Each wall is flat, endless, passes through zero and stands at right angles to its row. A trip goes straight from one point to another. Which walls does it cross, in order?

Walls:
(1): 1.2	-4.1
(2): 1.2	0.6
(3): -6.2	0.7
(4): -2.1	9.0
(5): -4.4	0.3
Trips:
-0.8	-2.1 to 0.6	-2.6 => 3, 5
-2.8	4.3 to -3.5	-3.9 => 4, 1
0.4	-0.3 to 2.3	-2.6 => none
2.8	-1.2 to 2.1	3.2 => 4, 1
5.0	3.7 to 3.0	-0.5 => 1, 4
-2.5	0.8 to -2.4	-3.8 => 4, 1

Walls:
(1): -3.4	-3.7	-0.4	0.4
(2): 1.8	-2.9	-1.4	-4.0
(3): -5.5	-4.6	2.8	1.3
(4): -4.5	-0.9	-2.6	-2.7
(5): -3.2	2.7	4.2	-1.3
Trips:
0.5	1.9	-1.1	9.0 to 6.2	0.4	-2.9	0.6 => 2
1.7	-7.5	0.4	-6.3 to -0.8	-5.6	2.0	1.6 => 4
1.4	-1.6	5.0	5.8 to -4.6	-0.6	-1.0	3.7 => 4
-1.9	-2.7	-4.5	-0.9 to 3.0	3.9	0.5	-2.0 => 3, 1, 4, 5
3.0	-4.1	-2.9	0.3 to -5.1	-4.9	2.7	-0.9 => 3, 4, 5
8.1	-0.4	-1.0	2.3 to 0.8	1.8	0.9	3.4 => 2, 5
3.5	-1.2	-3.9	2.2 to -3.6	-0.8	-0.5	-2.3 => 1, 4, 3, 5
-3.4	-1.8	-3.8	2.3 to 3.6	-3.5	-7.1	-5.0 => 2, 3

Walls:
(1): 0.7	-1.2	1.5	0.3	4.9	-3.4	-2.0	-1.0
(2): 4.7	-0.4	-2.9	-1.8	6.0	-0.6	-3.9	-0.2
(3): -7.3	1.3	8.0	-0.1	2.9	2.3	-0.9	-2.1
(4): 3.2	-0.9	-1.2	-0.2	-0.7	-3.5	-0.4	1.6
(5): -2.5	0.0	-1.8	-6.6	0.4	-2.1	2.4	-4.0
(6): -0.9	-3.7	3.9	-1.7	-1.5	3.5	-0.6	5.1
(7): -2.1	-2.4	-6.1	1.3	-3.2	6.4	-3.6	-3.1
(8): 1.6	5.5	-4.3	0.4	1.2	-1.7	1.3	-1.3
Trips:
3.2	0.5	-1.5	-2.8	-1.6	1.4	1.5	-3.0 to -0.1	2.1	-0.6	-4.9	4.8	4.2	-6.2	-1.3 => 4, 1, 3, 6
0.4	-1.4	-1.0	1.4	0.5	-4.2	-7.8	5.7 to -3.6	-3.2	0.7	-6.4	1.0	-0.3	-3.8	-4.7 => 7, 3, 5, 4
0.7	-3.8	-2.9	-1.5	-0.4	0.2	-4.0	-8.4 to -3.8	0.3	4.6	0.2	-8.1	3.5	-1.4	-0.1 => 3, 1, 2, 6, 5
-1.0	-5.7	0.2	-4.2	1.3	4.2	-1.6	1.7 to -0.3	-0.4	-1.1	-0.7	-0.9	-6.9	-3.8	2.4 => 1, 4, 3, 7, 6, 8
0.8	-2.7	2.9	0.6	-6.2	4.5	2.2	-2.6 to 0.4	-3.7	0.2	-0.3	-3.8	-5.5	-3.8	2.5 => 3, 4, 7, 1
3.7	2.2	-2.7	-1.1	0.7	-2.0	-1.8	2.1 to 1.9	-2.3	6.3	2.9	-8.7	3.7	2.8	4.0 => 1, 6, 2, 8, 3, 4
-1.8	1.4	-1.6	3.5	-5.7	-3.2	-0.6	-1.6 to -2.3	-1.0	-4.3	0.2	-3.8	-8.7	1.3	3.2 => 5, 7
1.7	-2.3	1.9	0.1	-2.1	5.3	-4.0	0.2 to -4.5	-1.3	-2.2	6.3	-1.8	1.5	1.6	2.1 => 2

Walls:
(1): 1.5	-2.7	1.0	-3.2	-0.5	-3.9	3.3	1.1	3.9	5.5	0.8
(2): 1.7	2.1	-3.8	2.2	7.2	2.4	-5.1	3.8	1.4	-5.9	4.4
(3): 2.3	4.9	-1.7	-2.0	-6.7	5.9	5.0	-0.3	-2.4	-2.5	3.3
(4): 5.2	-1.5	2.7	-3.7	-2.3	-4.0	-0.7	-2.3	0.4	3.2	2.6
(5): -2.4	-0.6	4.0	-3.3	3.0	0.3	-3.7	-7.6	-0.1	-6.4	8.3
(6): 3.5	-0.7	3.6	3.1	0.9	2.4	-0.4	0.0	0.5	4.4	2.6
(7): -0.9	-0.4	1.9	-0.7	-4.5	-1.7	-0.5	3.5	1.6	1.5	0.4
(8): 0.6	3.5	1.8	-0.6	-2.8	1.3	5.4	5.0	-5.9	-1.4	-0.7
(9): -0.8	-0.9	9.3	3.0	1.9	-0.2	-5.6	3.0	-4.2	0.9	-2.1
(10): 0.5	1.3	9.3	0.2	-1.6	-2.4	3.1	-0.5	10.1	4.9	-1.0
(11): 0.6	-4.2	0.2	4.3	0.5	-1.5	1.2	-3.6	2.1	1.1	-0.9
Trips:
-0.8	3.3	1.0	4.6	-1.8	-4.5	0.5	1.6	5.9	1.6	-5.3 to -2.6	-3.7	0.2	0.6	3.8	-1.4	-2.6	4.0	4.4	1.3	0.3 => 6, 2
0.7	1.8	-6.6	-1.8	6.0	-1.3	-1.6	-5.5	0.0	-0.7	1.4 to 0.3	-0.6	2.8	-3.6	1.4	0.2	-0.1	-5.8	-0.5	1.2	-5.0 => 4, 2, 1, 10, 9

Walls:
(1): 0.7	-3.0	1.4	-4.1	-6.0	-3.3	-2.2	-0.4	-3.4	4.6	1.2	2.9	0.5	0.9
(2): 2.3	0.7	-2.6	2.8	5.1	-3.8	6.1	0.1	8.3	-5.6	-2.5	-0.8	1.7	-3.1
(3): 1.0	-3.0	-0.5	3.1	-7.6	-2.9	3.4	3.2	3.0	-0.7	-1.0	-5.6	0.7	-0.6
(4): 1.9	-2.3	-1.2	-2.8	-0.2	-0.5	-2.8	2.2	-4.2	-2.7	0.6	0.8	-3.7	2.6
(5): -1.9	2.0	-1.7	3.4	0.2	-5.3	-4.2	1.6	-0.6	8.4	-4.9	-1.0	-0.4	0.1
(6): 3.0	-2.2	4.8	-1.5	7.3	-5.6	-5.0	2.4	-0.2	3.7	1.8	-3.3	7.6	6.0
(7): 1.8	-4.4	2.2	2.5	-0.6	-0.9	-1.9	9.9	-2.4	-1.7	-5.1	-3.4	-1.7	-0.5
(8): 2.6	2.9	-1.1	-1.8	-3.3	-1.7	1.2	-3.6	1.7	-0.8	2.3	-0.1	-1.0	-6.5
(9): 0.2	-2.3	-1.0	-5.0	-3.6	-0.4	0.9	9.4	-1.0	-1.5	-6.6	-4.3	-0.5	0.8
(10): 1.6	3.1	-1.8	0.6	1.0	5.3	1.0	0.2	-1.1	-2.3	3.1	1.5	1.3	0.1
(11): -0.6	3.9	0.7	-1.9	0.3	0.6	3.3	-1.9	-1.9	2.6	7.0	3.8	-1.8	-1.0
(12): -0.8	0.2	1.4	0.2	-1.8	1.2	-4.8	6.0	1.9	-1.1	2.6	0.2	-3.8	-5.2
Trips:
1.7	-3.2	0.2	-6.5	1.6	-1.3	-6.0	-0.7	2.2	-0.8	4.1	1.2	-4.2	1.1 to 2.2	6.9	0.0	1.3	2.7	-4.0	-0.8	0.6	1.2	1.5	-1.0	-0.6	-1.6	3.5 => 5, 2, 1, 8, 12, 4
3.3	-0.6	3.0	-1.3	1.2	-5.9	-0.2	-5.3	-3.5	-4.3	-4.0	1.1	-6.5	1.8 to -1.0	-2.7	-3.5	0.1	3.9	-4.1	1.6	-4.9	-0.1	-1.6	0.8	4.5	-1.0	-0.4 => 7, 11, 1
3.4	-1.2	5.2	-0.3	7.2	7.4	7.7	-1.2	-4.6	-2.8	-0.7	-0.5	0.8	-2.6 to -2.7	-3.6	-3.1	0.6	1.2	-3.1	5.7	0.5	0.3	-1.9	7.3	0.7	2.1	-6.9 => 7, 8, 3, 12
-0.7	-3.9	-0.9	5.4	-5.1	-0.6	4.2	1.0	-7.1	0.3	1.9	-6.9	3.3	-4.1 to -4.9	-1.6	0.8	1.3	1.0	-3.9	-2.1	-0.1	4.2	-3.2	3.2	2.7	-0.7	-0.9 => 12, 5, 2, 9, 1, 7, 11, 6, 3

Walls:
(1): -1.0	2.5	-5.9	-2.0	1.8	8.9	4.5	1.1	-1.1	2.4	5.2	-2.2	-6.0	0.1	-1.7	1.1	-1.3	-2.4	2.8	-5.1
(2): 1.2	-0.1	0.3	0.6	-3.6	0.4	-0.9	-3.1	0.5	-4.5	0.4	-6.8	-1.2	-2.0	7.4	-3.4	-1.6	1.1	1.6	0.0
(3): 3.1	-0.3	-3.7	-5.3	0.4	1.3	-6.7	-0.9	2.9	2.6	-3.8	0.0	-5.0	2.5	2.1	-3.1	-0.1	-3.6	6.3	0.1
(4): 1.0	4.3	4.3	4.0	-4.9	-0.9	-2.9	1.8	0.7	-0.1	-2.5	-2.7	4.5	-4.6	-3.9	-1.0	1.7	-2.9	3.2	-2.2
(5): 1.2	2.0	0.5	0.1	8.8	0.3	-3.4	2.0	1.2	-3.6	-2.4	0.2	-1.1	2.8	-0.1	-7.5	6.6	-0.8	-0.5	4.1
(6): -0.6	0.0	-3.6	2.3	1.2	7.0	1.9	5.3	-5.7	5.0	-2.7	-0.4	-0.5	-6.5	-2.8	-0.3	-3.1	-1.3	1.8	-1.8
(7): 0.6	2.8	-6.8	-2.2	3.8	-3.4	1.6	-1.6	-1.4	0.3	1.5	0.2	1.6	-3.2	-0.2	-2.4	1.7	7.3	-2.2	-1.3
(8): -1.1	5.6	5.1	0.8	-1.3	4.6	-2.4	-2.6	-1.3	-2.6	-1.4	0.4	11.2	-2.0	3.0	-1.1	3.4	-1.6	-1.0	0.3
Trips:
1.0	-0.2	-0.4	-2.7	1.1	0.7	4.5	-2.0	-0.5	4.0	-4.3	5.4	-2.5	-3.0	-3.2	3.5	4.8	-1.5	4.3	8.7 to -7.1	-3.2	-2.7	0.3	1.2	-2.9	5.7	-3.8	-3.3	-0.8	-1.4	4.8	5.3	1.4	-1.7	-3.1	-1.2	3.7	1.4	4.4 => 7, 3, 8, 6, 5
-6.4	1.1	3.8	2.7	-3.2	-4.8	0.6	-7.6	1.8	1.5	-8.6	-1.5	5.2	2.6	-2.2	0.1	2.2	-8.3	-0.1	-3.4 to -1.4	4.0	0.3	3.0	0.4	2.5	-5.2	2.7	0.7	4.5	-0.6	0.4	1.4	-1.7	2.4	2.0	-1.1	5.5	-1.5	-0.9 => 6, 7
2.7	-2.8	1.0	-0.9	0.4	-4.3	-4.0	-2.8	7.1	0.3	-1.2	2.6	-3.4	-1.1	1.5	7.2	1.0	-5.7	-3.7	-1.6 to 4.6	1.1	-4.1	2.9	-4.6	5.0	-0.5	1.2	1.5	3.4	2.7	-0.4	-3.9	-0.3	2.3	3.8	0.5	-0.5	-3.6	1.3 => 1, 2, 6
2.8	3.1	-7.1	-3.5	3.2	0.0	-0.9	5.5	1.4	4.2	5.9	4.3	-1.1	2.8	0.2	2.1	4.3	-2.9	4.9	-6.5 to 2.5	-6.7	-0.9	2.9	4.1	1.9	2.7	3.3	0.7	-5.5	4.3	4.1	3.2	4.1	2.9	-0.1	-1.9	5.2	-5.1	2.3 => 6, 3, 1
